Rows are points. Examples show where two turns around zero, p and q, send a point. Where does a point land after both, in the order given? Backwards means that the second turn is done in reverse. Each puzzle has new turns, and all numbers are rounded.

Turn p:
[-11.3   8.7   5.5] => [ 0.4 14.7 -4.0]
[-14.7  -3.4  -9.6] => [  1.0   0.8 -17.8]
[ 3.8 -5.0 19.7] => [-15.9   5.3  12.1]
[ -2.6 -10.5   6.8] => [-12.6  -1.7  -1.3]
[ 24.7  10.2 -22.4] => [ 27.1 -19.1  11.0]
Turn q:
[ 11.4   8.4 -12.3] => [ 2.8 14.0 12.1]
[ 11.3  -1.1 -10.2] => [9.3 7.2 9.7]
[13.8 12.9 -2.5] => [-5.4  8.0 16.4]
[-27.4  -6.6   8.1] => [ -6.2  -8.4 -27.4]
[ -9.1 -13.7  16.8] => [ -0.3 -20.8 -10.9]
Where do these land?
p, then q backwards: [-10.4  15.9  16.0] => [  1.9  15.0 -19.7]
p, then q: [ 17.9 -10.0  -6.3] => [ 11.4 -17.8  -4.0]
q, then p backwards: [-6.5 -5.4 -2.0] => [-5.2  0.2 -6.9]
q, then p: [-10.9  16.1  -9.6] => [15.2 13.3 -7.9]
q, then p: [-6.9  8.9  9.6] => [ -2.5   4.0 -14.0]
q, then p: [ 16.7 -25.6  -7.7] => [ -6.1 -16.7  26.0]

Turn p:
[ 19.1   6.3 -14.7   6.9  12.0  -8.0] => [  1.4  14.4  -3.1   6.3 -15.2 -19.6]
[  2.9  19.5  -4.9 -15.0   6.2  21.8] => [21.8 15.0 18.3  7.3  6.2  4.9]
[ -2.0  -3.4  -1.1  -9.9  -3.5 -12.2] => [ 2.7 -8.1 -3.6 -8.7  5.3 -9.3]
[-18.7 -26.1  13.9 -10.7 -14.0  15.0] => [  5.6 -25.5 -10.5   0.0  14.5  27.5]
[-10.5 -10.2  11.2  11.7  13.3  -6.8] => [-20.6  -7.4  -5.1  12.0   7.1  -0.9]
[-13.6  12.4 -19.9  11.0  -8.8  -0.4] => [ -4.7  23.9  -7.2 -15.3   5.4   5.0]
[22.8  1.6 15.6  5.9 -5.2 -9.4] => [ -6.1 -12.3  11.3  -1.7 -23.2  -7.6]
Turn q:
[-10.1   8.5  -0.5  19.7  14.1   9.8] => [-8.4  2.0 -1.1 18.0 13.7 16.5]
[ -2.3   9.3 -13.7  -2.6  12.9   3.1] => [ -1.7   8.7 -14.1   6.4  11.6  -3.1]
[ 12.9  -5.4  10.1 -11.1 -20.9   9.6] => [  0.5 -11.0   9.0 -27.1  -3.3  -2.0]
[ -6.3  19.1   5.9  -7.9  39.1 -13.9] => [ -0.5  24.9   6.6  27.6  19.8 -20.2]
[-16.7  -8.0  -3.0   0.8 -16.6  -2.8] => [ -4.6   4.7  -2.8  -5.2 -20.8  11.2]
[  7.0 -24.8   1.3  -7.4 -11.3  -2.5] => [ -2.8 -16.9   0.3  -9.6 -19.1 -10.1]
[ 15.5   1.2  -0.1   8.5 -17.4  -3.3] => [ 17.4 -12.4   2.2 -10.1  -2.0   7.7]
Where do these land?
q, then p backwards: [-11.7 -10.9  -5.9  -5.7  11.6  -0.7] => [ 4.4 -5.0 -2.1 14.8 11.6 -7.5]
q, then p: [11.1  0.8 -5.2 -6.6 15.6 -0.1] => [ -9.1   2.5  -7.8   3.3   0.4 -16.7]
q, then p: [  7.6 -26.1   8.1  -8.1 -17.9  -0.3] => [  8.2 -26.6  -9.8 -16.8   3.1   5.1]
p, then q backwards: [-14.8   8.0  26.0  23.7   3.4   0.9] => [-20.3  -7.4  19.8   7.9   7.4  23.7]
q, then p: [ 10.9   8.7  10.5   8.2  -8.0 -23.2] => [  0.9 -11.2  12.9   3.9 -25.7  -1.9]
q, then p backwards: [  8.2  14.8 -17.4   9.2  -7.6   2.7] => [-10.9 -12.0 -13.1 -10.2  -9.0  10.9]
p, then q: [-11.4   4.8 -16.2 -20.8   2.9  20.7] => [  8.0 -10.6  -1.1   4.6  31.4 -10.0]

Turn p:
[-20.4  -8.4 -12.2   0.1 -13.2  -3.0  13.9  18.6 -13.4 -17.5 -10.0] => [-12.8  -1.1 -14.6  16.2   0.6   1.2 -10.6 -12.4   0.3  -7.0 -31.4]
[-13.8  10.1  -4.3  -5.1  17.5  -2.4   1.5  -8.4   6.9   1.8   2.8] => [-11.8   3.3  10.1  -1.3   8.6 -15.0  -1.5   8.1  10.1  -4.8   5.7]
[ 16.3 -16.8 -11.3  16.1  -5.3 -14.3 -13.9  21.4 -12.9 -21.1  11.6] => [ 17.1  -5.1 -23.6   8.5 -23.8  17.1  -5.5   0.3  23.3   5.5 -12.5]
[ 6.2  2.6  7.9 10.8 16.9 16.3 -8.8 -7.6 -6.0 14.6  4.0] => [11.2 10.5 -9.7 -8.7  7.0 -6.4  5.0 14.8 -5.8 -3.5 19.8]
[ -1.0   4.5   3.4   6.4  -1.5 -20.9 -13.4   1.8 -17.2  20.5  -8.6] => [ 28.9  -7.1   4.3  -1.1  11.0  -3.2 -18.5  -3.9   2.3  -9.1   1.2]
[ 13.8 -14.8 -12.4  15.9   6.0  -4.8  21.0 -21.2 -18.3  -2.0  15.9] => [  7.6   4.4 -17.8 -18.5 -25.6 -23.5   9.9 -14.4   6.4  -8.2   0.0]
[  9.3   7.2   5.1 -23.3  12.1   0.3  14.6  -3.0   6.5   9.6  -9.0] => [ -3.2  10.5  23.8 -15.5   4.2  -7.2   3.0   6.6 -10.3   8.3  -8.2]
[-19.9 -13.1 -16.0  -3.5   1.1  14.0  18.5 -15.4  15.9  13.0   5.1] => [-23.5  -4.9  -1.6   7.3  -2.8 -32.7   4.1  -3.8 -15.0   6.8   7.2]
[  0.9  -2.7  12.2 -18.8 -13.2   3.1  10.6   6.0  10.8 -14.0  17.0] => [-18.8  -7.2  12.4   1.5 -19.7  15.4   8.7   5.0  -9.3  -3.7  -7.6]
[  9.6  -3.7  10.8  -9.5   1.5   8.6 -11.4 -16.4   7.5  -5.4   0.2] => [ -4.2 -10.4   1.9 -15.9   3.9   8.3  14.0   6.9  -2.1   7.2  10.2]
[-15.2  14.7  17.0  16.6  -4.0  -8.0 -14.1   6.2  15.9  19.0 -27.3] => [17.6 -1.3 15.5 25.4 36.0  4.2  0.9 -5.9 -4.0 -1.8 11.3]
[ 14.3  20.4  -0.1  -5.5 -18.0  11.1 -18.5  18.0   4.3 -18.5  -1.8] => [-8.1  8.3 -0.7  2.2  0.8 41.9 -9.6 -1.4  3.9 10.2  4.3]
Turn q:
[-12.9  14.1   9.6  21.5 -17.8   5.2 -16.0  -2.1  11.4  -3.0 -13.9] => [ 11.2  16.5  15.0   3.9  -1.5   0.5 -21.8  -0.7  25.3   8.4   4.8]
[ 10.4  -3.0   6.6   8.1  -9.8  -8.4   9.5 -12.5   5.2   7.5  13.2] => [ -1.0   0.4  -0.4  14.4  17.8  -3.7  10.8 -12.9   5.7   2.2  -6.2]
[ -7.9  -5.3   5.9  15.9  -6.3 -25.9  -9.0  12.1 -12.0  -8.8   3.3] => [-17.1 -11.0  12.2   8.2   1.2 -24.4 -10.3   6.5  10.1   2.9   7.6]
[ 24.2  -2.0 -26.4 -10.8  28.2   0.5   1.8 -13.7  -0.5 -12.4 -26.7] => [  9.0  -1.3 -36.5 -11.0 -24.4  -5.1  -4.1 -16.5 -25.9  11.1   3.5]
[ -2.5   7.3  22.9 -11.0 -18.2   9.1   5.3 -11.9  -4.2   2.0  -7.2] => [ 2.9 12.8 20.9 -3.9 15.5 13.1 -3.6 -4.9 -8.3 13.0 -7.1]
[-19.4   3.2   4.8   3.1 -19.9   4.9   4.9   4.5   9.3  -0.2 -16.3] => [  0.3  16.8  14.4  -4.4  -3.6   2.7 -13.5   6.4  12.3   3.6 -17.8]
[  6.1 -16.2 -11.3 -11.4  36.4  12.7  21.5 -13.8  -0.7   7.0 -11.5] => [ -5.1  -6.2 -27.8   6.5 -22.4  22.9   9.7  -8.0 -26.4   0.9 -11.0]
[-10.8   5.6  -3.4 -15.2   4.9 -13.1  -7.2  -1.8   4.0   9.0  12.9] => [  0.5 -13.1 -10.3  -3.9  16.3   3.3  -0.9  18.1   2.4   0.5  -1.4]
[ -3.2   6.5  15.0   0.7  -2.2  -2.9  -0.8  19.5   2.1 -15.7  20.1] => [ -7.6 -12.8  17.2  -8.5  10.9  -2.9  -5.8  -3.1   7.3 -21.5   7.1]
[ 26.1  11.6 -26.7  -6.7  31.8  11.6  25.8  -6.0  -1.4  15.0 -29.4] => [  8.7  23.2 -42.5   6.3 -20.0   6.5  -0.5  -9.1 -38.0  -8.3  -4.1]
[  4.9 -13.4 -11.2  -2.0 -14.7  -9.8  -9.4  14.0 -15.3   1.7  18.8] => [ -6.0  -8.1   8.0  -4.2   3.6 -23.4  23.1  13.2   4.1  -2.5   6.8]
[ -4.0  -5.1  -6.2   3.6 -12.3   0.2  -0.6   1.6   6.4 -10.7  16.9] => [-4.6 -4.3  3.5 -9.6  4.2 -5.1 10.1 -4.3 18.8 -4.6 -2.1]
[ -3.1  -6.9  23.9  -4.1  -2.0  11.7 -15.1  10.7  13.2  10.8   4.2] => [ 20.3 -12.1  23.2   7.2   1.3  13.0  -1.1   7.2   3.9  -6.7  -2.4]
[ -8.0   3.5  -3.6   8.3   1.8   4.2 -10.7  -0.7 -17.3  -2.2  15.5] => [-11.5  -1.0   2.8  -1.0   1.1   2.6   7.8   7.9   8.7   1.1  22.1]
Where do these land?
q, then p backwards: [ -4.4 -14.7  -6.2  -1.4  17.2   6.4  -9.4  26.9   4.1  -4.3  12.6] => [ -6.6 -10.6  17.0  -3.1  -0.9 -11.6  -4.2  -9.8  -5.9  -4.2  29.3]
p, then q: [  6.0  10.5  -5.4   0.4  -2.8  -3.8  -3.7  -8.0 -26.4   4.8   8.9] => [ 12.6  -9.5  -2.7 -24.6   6.3  -4.3   4.0  -2.3   0.0   8.7   7.5]
p, then q: [-4.2 -6.5  8.1 -6.5 -3.7  8.6 46.7 -5.6  8.4  8.3 16.8] => [-35.2  16.3  18.0  -4.2  19.0 -12.4 -14.2   0.5  -3.8  16.8  -5.1]
q, then p backwards: [ -8.5   2.5  -4.6   5.3  -8.7  -0.8   1.5  -4.0   8.9 -34.4 -25.4] => [ 15.9   8.1 -33.6 -14.4  -4.6 -11.5   9.9  -5.7 -13.5  -1.3   3.2]
p, then q backwards: [  0.7   6.0   2.4   9.5 -13.7 -13.4  -2.8  -5.6 -29.2   8.2 -11.1] => [ 17.1  16.1   6.2  -7.1   6.0   2.6   2.4   3.4  27.6 -10.8  -1.1]
q, then p: [ 5.7 12.7 -7.6 11.0 -9.7  0.4 -6.4  2.2  1.4  7.1 14.5] => [ -5.0  11.4  11.4   3.8 -11.7  -2.1   7.1   3.4  16.0   0.9   4.1]
p, then q backwards: [  3.4  -0.2  -7.9   4.8  18.6   7.8 -10.5  -8.1   8.9 -11.1 -45.8] => [  0.9  10.1  -3.6 -10.9 -30.0 -14.8   1.0 -35.9   3.4   6.7  16.8]
q, then p backwards: [ -8.7  -1.9   7.1   6.8 -12.1  12.9   0.5 -11.0   1.8   7.6  15.9] => [  4.4  11.9   9.1   5.1   4.8  -5.6  -5.2   2.7  14.5 -16.6  -8.9]
p, then q: [ -8.4  -6.0  -0.2 -12.7   0.3  10.4  -8.6  27.7   9.2   7.4  -2.6] => [  1.5   7.8  12.0  15.7 -17.4  -4.7  -3.5  16.4   1.2  -8.7  15.1]
q, then p: [ -5.4  11.7  -2.9  -7.2  27.5 -33.1  -7.7   2.9 -12.9  12.4   4.7] => [  9.8  -5.2 -25.8  17.4 -11.0 -11.4 -21.4  17.4  17.7   1.2  -8.5]
p, then q backwards: [ 19.9   8.8  16.3 -15.9   2.0   8.8  -6.0  -1.8   5.4   9.7  -1.7] => [ -4.0   5.1   8.5 -20.8  -5.8  17.9 -10.3  -0.3 -14.9   1.3  -3.0]
p, then q: [  5.9 -27.4  -6.1  38.2  -5.5  -0.5  17.3  -0.6  11.4   6.0   3.7] => [-13.7  21.9 -18.8  17.7  13.2 -24.6  14.2 -16.9   9.2   6.6  -7.9]
p, then q: [  2.0   8.6  16.6 -15.1  -1.8   8.7  -9.7 -10.1  11.0 -21.6  -6.8] => [ -7.7  -2.0   5.9  -4.9  -9.9  30.1   2.7   4.3  -6.9 -12.1 -12.1]
q, then p: [ -4.1  -4.0  -9.5 -17.2  -7.5 -12.2  -1.2  -5.1  -2.0  -0.2  16.2] => [ -1.7   3.0   7.2   2.7  -0.5 -17.9  -2.4  10.6  -1.4   7.3 -18.8]
